Each row is a point. The ring and each string are closed loops that go straight from each point to the next, and from the last back to the first. Before rounding, they use only three directions, however many columns there are. How many times does the string pass through the ring? Passing back the other way cancels.

Ring:
[[ 50  40 -35 -26]
 [ 65 -11 -15  22]
 [ 44 -49   5  38]
 [ 12 -47   8  28]
 [-29 -15   0 -11]
 [-40  11  -9 -52]
 [-17  31 -19 -78]
 [ 16  46 -31 -66]]
String:
[[   1  -31   -1   55]
 [ -11   -6  -10   28]
 [ -26  -38    8   22]
 [ -15  -56   18   -9]
 [  -7  -42   11  -22]
 [ -15   23  -20  -19]
 [ -50   36  -21  -36]
 [ -66   30  -14  -62]
 [ -50   49  -26  -60]
 [  -2   25  -22  -28]
 [   5  -10   -4  -40]
 [ -12   -7    0  -88]
 [   6    4  -11  -45]
 [   4   38  -28  -40]
 [   5   82  -47  -69]
 [  25   70  -43  -77]
 [  42   11  -17  -59]
 [  30   -3  -11  -31]
 [  23   32  -29  -19]
 [  50   75  -54   -7]
 [  93   55  -51   14]
 [  80  -22  -11    9]
 [  58  -48    5    0]
 [  21   -1  -13  -11]
 [  55   -1  -21   41]
 [  77  -65    6   73]
 [  69 -114   31   64]
 [  40  -90   27   17]
 [  34 -115   36   59]]
Times through: 3

Ring:
[[  23  -20   -2   20   -5   76    5  -12   -5  -13   22]
 [  -2   33    1   11    8   71    8  -19   -5   -7   10]
 [ -27   65    6    2   20   34   10  -17   -7   -2   -1]
 [ -39   66   13   -1   36  -21   15  -11  -15   -1   -6]
 [ -40   33   17    0   42  -78   17    3  -22   -4   -4]
 [ -41   -9    6    2   18 -101    8   27  -13   -2    2]
 [ -35  -47  -13    5  -21  -75   -8   46    5    0   12]
 [  -9  -65  -17   13  -34  -16  -10   37    8   -5   21]
 [  14  -61  -12   19  -25   31   -4   16    2  -10   26]]
String, 20 rows:
[[  20   27   13   17   29   80   19  -37  -19  -14   14]
 [ -11   75    1    6   10  103    8  -32   -1   -3    4]
 [ -44   72   -8   -2   -4   46   -2   -3    9    5   -3]
 [ -38   52   -1    0    7   11    3    0    0    1   -1]
 [ -28   34    5    3   18   -9    9   -2   -9   -3    2]
 [ -68   77    0   -9   15  -40    3   10    0    8  -12]
 [ -58   69   18   -7   48  -83   18    0  -20    1  -12]
 [ -35   42   37    0   81 -121   34  -11  -43   -9   -8]
 [ -16    8   26    7   57  -82   26   -6  -35  -11    3]
 [ -23    4    6    6   18  -37    9    7  -12   -5    6]
 [ -50   25    2   -2   13  -65    4   19   -5    2   -2]
 [ -62   52   14   -7   39 -102   14   12  -16    2  -11]
 [ -54   79   31   -6   74 -101   29  -12  -34   -3  -15]
 [ -18   46   26    5   58  -36   26  -21  -31   -9   -1]
 [   0   17   20   11   43   -8   22  -19  -27  -12    8]
 [ -27   22   -1    4    6   -2    4    5   -3   -2    5]
 [ -48   76  -10   -4   -8   46   -4   -1   12    6   -4]
 [ -43   60  -15   -1  -18   53   -7    4   16    6    0]
 [ -13   15    0    8    4   23    5   -2   -4   -5    9]
 [  21   -3   17   18   34   31   21  -25  -25  -16   16]]
Times through: 1

Ring, 8 rows:
[[  1  52  49 -33 -22  55  32 -35 -56 -26 -78  27   8 -28]
 [ -1  52  15 -24 -11  22  24 -35 -63 -50 -34  12  15  14]
 [ -1  38 -16 -12  -1  -8   7 -32 -48 -49  16   0  17  37]
 [  0   5 -55   9   8 -37 -28 -23   1 -15  88 -12   6  42]
 [  5 -15 -52  10   4 -34 -40 -23  29  16  95  -6   2  17]
 [ 10 -16 -24  -7  -7 -15 -30 -31  20  22  54  11   8  -9]
 [ 12   0  16 -27 -19  16  -7 -39  -5  15 -10  28  14 -34]
 [  8  27  47 -36 -26  48  18 -39 -32   1 -64  35  11 -46]]
String, 21 rows:
[[   4   25  -45  -15    6  -49   -2  -41  -60  -71   55   -5   38   75]
 [  -3   11  -75   16   16  -55  -30  -22   -7  -35  112  -23    9   71]
 [  -6    8  -53   24    9  -17  -34  -10   28   11   89  -17  -18   21]
 [   2    7  -31    2    0  -14  -21  -25    3   -2   55   -1    3   14]
 [   8   -3  -35   -9   -1  -31  -22  -35   -7  -11   61    4   20   24]
 [  15  -38  -68   -3    5  -70  -50  -38   22    6  121   -1   28   37]
 [  11  -38  -56    6    1  -43  -53  -27   48   37  109    1    7    5]
 [   1  -13  -29   15   -3    3  -40  -13   55   52   68    0  -21  -27]
 [   2    6   -7   -2   -8   13  -18  -23   15   22   25    9   -7  -21]
 [   3   10    1   -9  -11   17  -11  -26    4   15   10   13   -2  -23]
 [  17    8   29  -46  -24   12   10  -52  -42  -14  -38   37   36  -23]
 [  19   17   62  -62  -35   39   26  -58  -56  -13  -88   52   39  -49]
 [   4   34   60  -32  -29   70   20  -32  -22   15  -81   36   -3  -67]
 [  -5   37   31   -6  -16   61    6  -16    1   21  -38   16  -22  -49]
 [   1   34   23  -19  -15   35   11  -29  -26   -8  -31   18    2  -22]
 [   7   48   48  -49  -24   36   37  -49  -81  -49  -81   34   32  -11]
 [   4   70   61  -54  -26   48   55  -50 -107  -72 -110   35   34   -5]
 [  -4   69   36  -29  -15   44   39  -34  -77  -56  -69   17   12    3]
 [  -7   43    1    0   -5   28    5  -18  -20  -14   -3    1  -11   -1]
 [   0   32   -4  -14   -6    5    5  -31  -36  -30    4    7   11   14]
 [   5   31  -15  -24   -4  -20    9  -43  -62  -60   13    7   33   44]]
Times through: 4

Ring (8 x 14):
[[ -5  -3  41  14  29   6 -23  -6  30 -16 -22 -24 -44 -37]
 [  2  -7  35  -7  32  -3  12  -4  -9   3 -20  16  -1 -29]
 [  3  -9  14 -23  21  -8  34  -5 -40  17  -7  43  29 -14]
 [ -3  -2  -3 -23  11 -10  36  -7 -59  28  11  56  51   5]
 [-14   7 -12  -4   2  -5   8 -10 -41  22  23  32  33  14]
 [-24   7 -27  14 -24   8 -30 -17   7  -4  24 -19 -30   5]
 [-25   2 -27  21 -32  15 -48 -19  39 -21  15 -49 -71  -9]
 [-17  -1  11  25  -3  14 -48 -13  53 -28  -9 -54 -79 -30]]
String (28 x 14):
[[ -23   16    7   27    8    5  -39  -11   10   -1   17  -19  -18    2]
 [ -34    5  -55   27  -58   19  -62  -25   45  -24   31  -62  -84    4]
 [ -31   -2  -59   21  -65   21  -58  -26   53  -31   24  -67  -99   -5]
 [ -20   -5  -31    9  -35   13  -33  -19   29  -19   11  -37  -65  -12]
 [ -13    5   19   14   17    3  -21   -8    8   -3    0  -10  -18  -14]
 [ -18    8   25   32   14   11  -50  -10   43  -20   -5  -45  -58  -23]
 [ -20    3   20   39    1   19  -69  -13   77  -39  -13  -78 -104  -37]
 [ -17  -10   -7   23  -25   21  -56  -18   75  -43  -13  -76 -116  -40]
 [ -12   -8   -5    8  -14   11  -26  -15   34  -21   -7  -35  -65  -27]
 [ -10   -8   -1    4   -7    8  -19  -13   24  -16   -7  -24  -52  -25]
 [  -5  -13   11    3   -1   10  -18  -12   35  -23  -19  -31  -65  -38]
 [   3   -7   61    9   47    3  -12   -2   29  -16  -38  -17  -39  -50]
 [   4    0   79    9   70   -4   -1    4    5    0  -35    7    0  -41]
 [  -3    1   40    4   38   -3    0   -3   -7    5  -13   11    3  -22]
 [  -6   -8   -3   -8   -2    2    4  -11   -7    0   -2    6  -15  -16]
 [   1  -16   -9  -25   -6   -1   26  -11  -23    5   -6   25   -3  -18]
 [  11  -19    5  -42   15  -11   60   -5  -60   24  -11   66   45  -16]
 [   7   -9   16  -31   28  -13   51   -3  -63   29   -5   66   57   -8]
 [  -4    3   28   -4   34   -7   14   -3  -32   18   -2   33   31   -8]
 [  -7   -1    4   -7    9   -3    9   -8  -24   11    4   21   11   -6]
 [  -5   -8  -28  -26  -15   -5   31  -12  -48   20   15   43   27    5]
 [  -5   -5  -36  -36  -14  -11   50  -11  -81   37   27   73   67   21]
 [  -8   12    9  -11   28  -14   29   -4  -72   40   22   65   79   20]
 [ -11   12   19    4   29   -7    5   -5  -38   23   13   33   42    7]
 [ -13    1  -10   -1   -5    1   -3  -12  -15    7   12    9   -1   -1]
 [ -18   -1  -41   -6  -32    4   -4  -17  -16    5   25    5  -10    8]
 [ -26    9  -44    7  -33    5  -20  -18  -14    7   37   -1   -7   20]
 [ -28   15  -24   22  -18    6  -37  -16    1    2   32  -16  -17   15]]
Times through: 2
String:
[[ -32    9  -30   33  -35   17  -64  -21   48  -24   22  -61  -78   -3]
 [ -33   -3  -63   26  -73   25  -70  -28   69  -40   23  -84 -121   -9]
 [ -23   -8  -49   12  -56   19  -44  -24   48  -30   13  -57  -94  -14]
 [ -15   -2   -7   10  -11    9  -26  -14   21  -13    3  -25  -46  -15]
 [ -12    6   26   17   23    3  -24   -7   12   -4   -3  -12  -20  -16]
 [ -16    8   42   36   27   11  -54   -7   53  -24  -15  -52  -65  -32]
 [ -14    2   40   35   20   15  -58   -9   70  -34  -22  -66  -89  -43]
 [  -9    7   57   28   45    5  -36   -3   34  -13  -20  -29  -37  -33]
 [  -9    0   17    8   13    3  -14   -9    8   -5   -5   -9  -23  -19]
 [  -8   -6    5    2    1    5  -11  -11   12   -9   -6  -12  -34  -22]
 [  -6    2   39    9   35    0  -10   -4    4   -1  -13   -1  -10  -24]
 [   1    3   71   10   65   -4   -2    3   -1    3  -27   10    6  -33]
 [   8  -12   44  -13   40   -4   22   -2  -11    2  -29   22    1  -37]
 [   6  -20    3  -29    3   -2   33   -8  -21    3  -16   27   -4  -27]
 [  -2  -12   -5  -17   -2   -1   18  -10  -19    4   -4   19   -4  -16]
 [  -5    4   34    3   36   -4    3   -3  -19   11   -5   20   17  -13]
 [   4    1   41  -15   50  -13   35    1  -53   28   -8   57   59   -9]
 [   7  -14  -12  -47    7  -15   69   -6  -83   36    5   84   71    2]
 [   0  -13  -29  -38  -13   -9   50  -11  -65   27   13   61   44    5]
 [  -7   -6  -20  -17  -11   -2   17  -12  -31   12   11   26   10   -1]
 [  -8    6   19   -1   27   -6    7   -5  -30   17    5   28   29   -2]
 [ -10   -3  -14   -7   -8    0    4  -12  -18    7   10   13   -1   -3]
 [ -13   -3  -40  -18  -26   -2   17  -15  -42   18   27   32   20   14]
 [ -17   10  -29   -8  -10   -6   13  -12  -56   30   36   43   48   28]
 [ -20   19   -4    9   10   -5   -6   -9  -41   26   32   29   42   24]
 [ -17   17   20   18   26   -2  -17   -6  -17   14   15   10   19    6]
 [ -15    0  -14    2  -12    4  -12  -13   -2   -1   11   -4  -20   -5]
 [ -16    0  -15    5  -14    5  -17  -14    3   -3   12  -10  -25   -5]
 [ -18   12   15   22   15    4  -30   -9    9   -1    8  -14  -16   -5]]
Times through: 2

Ring (6 x 14):
[[-41  69 -13  15  39  -4  16 -54   4 -20  -6  -5 -20  25]
 [-36  27 -60 -24 -44 -20  70 -24  -7 -21   3  31 -47 -28]
 [ 24 -13 -68 -21 -61  14  59  26   9  20  26  16  -9 -14]
 [ 51 -11 -59 -19 -31  52  24  60  19  19  47 -21  20   3]
 [  7  47 -33 -13  36  55 -11  33  10 -32  41 -49  11  14]
 [-17  74  -2  19  71  31 -19 -24  13 -21  13 -41   9  44]]
String, 28 rows:
[[  -1   32  -47  -20    0   32   20   21    5  -23   31  -20   -7   -3]
 [  39   21  -25   10   24   53   -7   27   25   19   35  -38   32   38]
 [  22   26  -31    3   16   41    5   17   18    8   29  -28   17   26]
 [ -17   41  -62  -45   -5   37   23   39   -6  -59   42  -27  -22  -28]
 [   4   32  -68  -54   -5   61   11   73   -2  -61   60  -45   -7  -29]
 [  35   12  -66  -44  -11   73    6   87    8  -31   66  -49   13  -15]
 [  69   -2  -26   19   12   62   -7   40   35   51   39  -38   51   50]
 [  35   11  -35    4    1   40   12   23   21   23   30  -21   21   26]
 [  44    1  -38    5   -9   41   17   27   24   34   31  -18   25   27]
 [  81  -32  -44   14  -34   46   25   42   35   76   34   -9   43   36]
 [  55  -16  -42   12  -29   31   31   21   28   59   25   -1   27   29]
 [   3   16  -52  -15  -26   14   42    8    7   -1   21    3  -12   -5]
 [ -35   18  -79  -46  -64  -13   79    1  -13  -36   15   30  -54  -50]
 [ -75   28  -97  -69  -90  -42  110  -16  -31  -69    5   56  -93  -86]
 [ -26   34  -54  -24  -22    2   47   -5   -3  -28   15    7  -32  -19]
 [   9   26  -32    6    3   20   22   -5   15   12   16   -8    4   21]
 [ -19   25  -42    1  -24  -15   55  -35    5    8   -3   25  -26    2]
 [ -73   37  -74  -42  -64  -47   97  -43  -22  -48   -8   54  -81  -57]
 [ -95   42  -96  -73  -84  -50  112  -27  -37  -87    0   58 -106  -93]
 [ -81   25 -103  -73 -102  -51  121  -20  -34  -71    1   65 -102  -94]
 [ -10   -4  -75  -28  -78  -18   86   -5   -2    5    9   43  -40  -34]
 [  43   -4  -34   18  -16   25   27    6   26   53   18   -1   23   34]
 [  15   13  -45   -6  -16   23   31   12   13   10   23   -5    1    8]
 [  -2   21  -57  -25  -24   20   39   19    3  -17   28   -4  -16  -14]
 [  59   -4  -30   18   -2   46    9   26   31   53   30  -21   39   43]
 [  79  -20  -43    4  -15   65    7   62   33   52   48  -32   48   33]
 [  52   -9  -77  -49  -34   76   17  102   11  -16   71  -42   17  -21]
 [  -5   27  -81  -67  -26   51   28   74   -9  -70   60  -33  -22  -49]]
Times through: 0
String, 25 rows:
[[ -64   93    3   26   65  -16    9  -84    2  -31  -19   -4  -27   35]
 [  -4   44   -5   35   34    5   11  -48   20   25   -5   -4    7   50]
 [   3   31  -25   15   10   13   21  -20   15   16    8   -4    2   29]
 [ -54   44  -63  -37  -33  -16   64  -20  -15  -51    8   22  -57  -40]
 [ -76   33  -86  -56  -78  -46  104  -31  -27  -60   -3   56  -89  -72]
 [ -50   15  -83  -44  -83  -39  102  -24  -17  -30    0   56  -71  -58]
 [  11   11  -41    5  -22    7   41  -10   14   25   10   11   -3   14]
 [ -15   30  -51  -19  -17   10   40    0    1  -20   18    1  -22  -10]
 [ -58   33  -79  -51  -61  -25   84  -14  -20  -55    8   36  -70  -59]
 [-102   43  -91  -64  -85  -63  118  -47  -36  -78  -11   69 -110  -88]
 [ -16   33  -29   12   -4  -10   41  -42    9   12   -5   16  -16   18]
 [  -5   37  -24   13   13    9   22  -25   13    9    6   -4   -2   26]
 [ -46   59  -38  -14    9   -3   34  -29   -5  -42    6    1  -36   -8]
 [ -61   86  -15    3   49   -5   13  -54   -4  -49   -4  -11  -32   13]
 [ -48   72  -32  -15   30    9   17  -22   -6  -56   13  -17  -30   -3]
 [   1   46  -19   11   35   29    1   -8   15   -3   18  -26    9   32]
 [  17   40  -13   21   42   38   -9   -4   22   12   20  -33   23   46]
 [  -6   45  -32   -6   22   30    9    4    8  -20   24  -25   -2   13]
 [ -42   77  -41  -35   39   37    0   16   -9  -84   35  -43  -25  -15]
 [ -20   80  -20  -14   71   56  -29   19    4  -64   39  -64    3   17]
 [  25   55    3   29   78   60  -39    6   27    7   29  -61   41   65]
 [  18   36  -17   18   35   37   -4    0   21   13   21  -30   21   42]
 [ -40   68  -36  -21   29   20   12   -5   -5  -59   22  -25  -25   -6]
 [ -46  103   10   22   99   23  -29  -49    7  -46    4  -45   -3   47]
 [ -31   92   25   50  100   12  -27  -72   18   -5  -10  -33   10   73]]
Times through: 4

Ring (6 x 14):
[[ 32 -35  62 -10 -19  35  15  -7 -12 -16   4   5 -36 -35]
 [ 15 -20  21   7   0   9  -8   7 -33 -37  13  31  24 -43]
 [  8  14  11  16  11  24  10  13  -3 -19  -5  56  74  -3]
 [ 12  11   9  23  -8   6  11  19  15 -11 -17  26  39  55]
 [ 20 -31   6  25 -38 -43 -19  22 -11 -33  -5 -31 -46  68]
 [ 36 -46  54   0 -43   3   7   1  -1 -15  -5 -36 -84  29]]
String:
[[  18  -21   20   12  -14   -4   -7   11  -19  -31    4   10    0    0]
 [  20   -7   36    4   -5   30   15    4   -1  -14   -4   30   21   -8]
 [  13   13   35    3   15   54   25    3    3   -9   -5   65   72  -31]
 [   1   25    7   14   29   37   11   12  -11  -23    1   85  115  -37]
 [   1   21   -2   21   21   19    3   17  -12  -27    0   72  103  -16]
 [   5    0   -7   24    2  -12  -14   21  -22  -37    4   37   55    5]
 [   5   -3   -9   26   -2  -19  -16   22  -22  -38    3   30   47   14]
 [  15    0   21   14   -7   14    9   12    3  -16   -8   27   29   20]
 [  17   18   34   10   -1   46   34    7   29    5  -22   43   49   32]
 [  12   35   26   17    3   48   40   12   44   13  -31   53   73   59]
 [  12   29   17   22   -4   29   31   17   40    7  -30   39   58   74]
 [   9    9   -8   34  -16  -22   -2   27   12  -19  -18   11   30   85]
 [  11  -19  -13   32  -25  -50  -26   28  -19  -41   -1  -11   -6   59]
 [  15  -25    1   24  -25  -37  -21   21  -21  -39    2  -11  -17   39]
 [  21  -18   23   15  -24   -5    1   13    0  -20   -8   -3  -17   39]
 [  25  -19   31   13  -31   -2    8   11   10  -13  -13  -14  -33   56]
 [  25  -47    8   25  -54  -61  -27   23  -14  -37   -4  -59  -87   84]
 [  26  -67   -1   28  -63  -90  -47   26  -36  -54    7  -80 -115   78]
 [  25  -54   11   20  -46  -56  -32   18  -31  -46    7  -49  -79   43]
 [  25  -36   28   10  -32  -14   -7   10  -14  -28    0  -19  -46   24]
 [  33  -26   58   -2  -30   28   22   -1   12   -4  -11   -9  -46   22]
 [  46  -37   91  -17  -40   54   41  -13   27   12  -16  -23  -85   17]
 [  55  -47  117  -31  -46   76   54  -24   32   21  -17  -30 -112    0]
 [  45  -53   86  -19  -40   40   24  -14    1   -5   -2  -28  -96  -15]
 [  27  -46   36    3  -29   -9  -11    5  -27  -34    9  -17  -52   -9]
 [  21  -29   25   10  -21   -7   -7    9  -19  -31    4   -2  -21    3]
 [  26  -20   45    1  -17   26   14    1   -1  -13   -4   10  -14   -1]
 [  32  -24   71  -14  -12   57   29  -11    1   -5   -1   20  -18  -39]
 [  27  -33   56  -11   -7   38    8   -7  -27  -25   13   23  -10  -68]
 [  14  -45   10    8   -5  -23  -36    9  -68  -63   32   15    0  -73]
 [   9  -39   -6   17   -6  -39  -43   17  -66  -66   29   13    9  -50]]
Times through: 5
String, 23 rows:
[[   3   26   -5   28    9   10    8   22    9  -16  -14   54   87   38]
 [  14   -8   14   16   -8    1   -2   14   -9  -26   -2   21   22   14]
 [  16   24   41    5   10   64   41    3   29    8  -20   61   69    8]
 [   4   34   14   15   23   47   25   12   12   -7  -12   81  111   -4]
 [  -2   29   -7   24   24   19    5   20   -6  -24   -4   77  116   -4]
 [  10  -14   -3   23   -9  -23  -19   20  -26  -41    6   17   23   10]
 [  18   11   37    7   -2   44   30    6   22    1  -17   40   40   19]
 [  13   33   29   14    6   52   41   10   40   12  -28   57   74   45]
 [   7   21   -4   31   -7   -2    9   25   22  -10  -22   29   54   79]
 [  10   -9  -17   38  -27  -50  -20   31   -4  -33  -11  -11    0   89]
 [  15  -33   -7   29  -33  -56  -31   25  -26  -45    3  -26  -33   54]
 [  24  -24   28   13  -29   -6    1   11   -2  -21   -6  -12  -31   38]
 [  35  -34   52    4  -45    6   15    4   16   -5  -16  -35  -77   59]
 [  37  -59   43    7  -58  -28   -9    8   -8  -25   -3  -63 -116   54]
 [  32  -62   31   10  -53  -41  -22   11  -25  -38    5  -57 -104   37]
 [  23  -34   24   12  -28  -16  -10   11  -18  -31    2  -14  -37   19]
 [  34  -23   61   -3  -30   33   27   -2   19    1  -15   -9  -45   29]
 [  37  -59   40    9  -61  -34  -10    9   -6  -25   -5  -68 -121   66]
 [  23  -60   -3   28  -56  -82  -45   26  -35  -53    7  -67  -96   70]
 [  19  -29   10   19  -27  -29  -17   17  -20  -36    2  -13  -26   31]
 [  21  -11   26   14  -22    4    8   12    8  -14  -12    2   -8   43]
 [  16   17   20   21  -13   19   25   16   35    3  -28   23   33   78]
 [  10   46   21   20    7   51   45   15   53   18  -36   60   89   72]]
Times through: 5
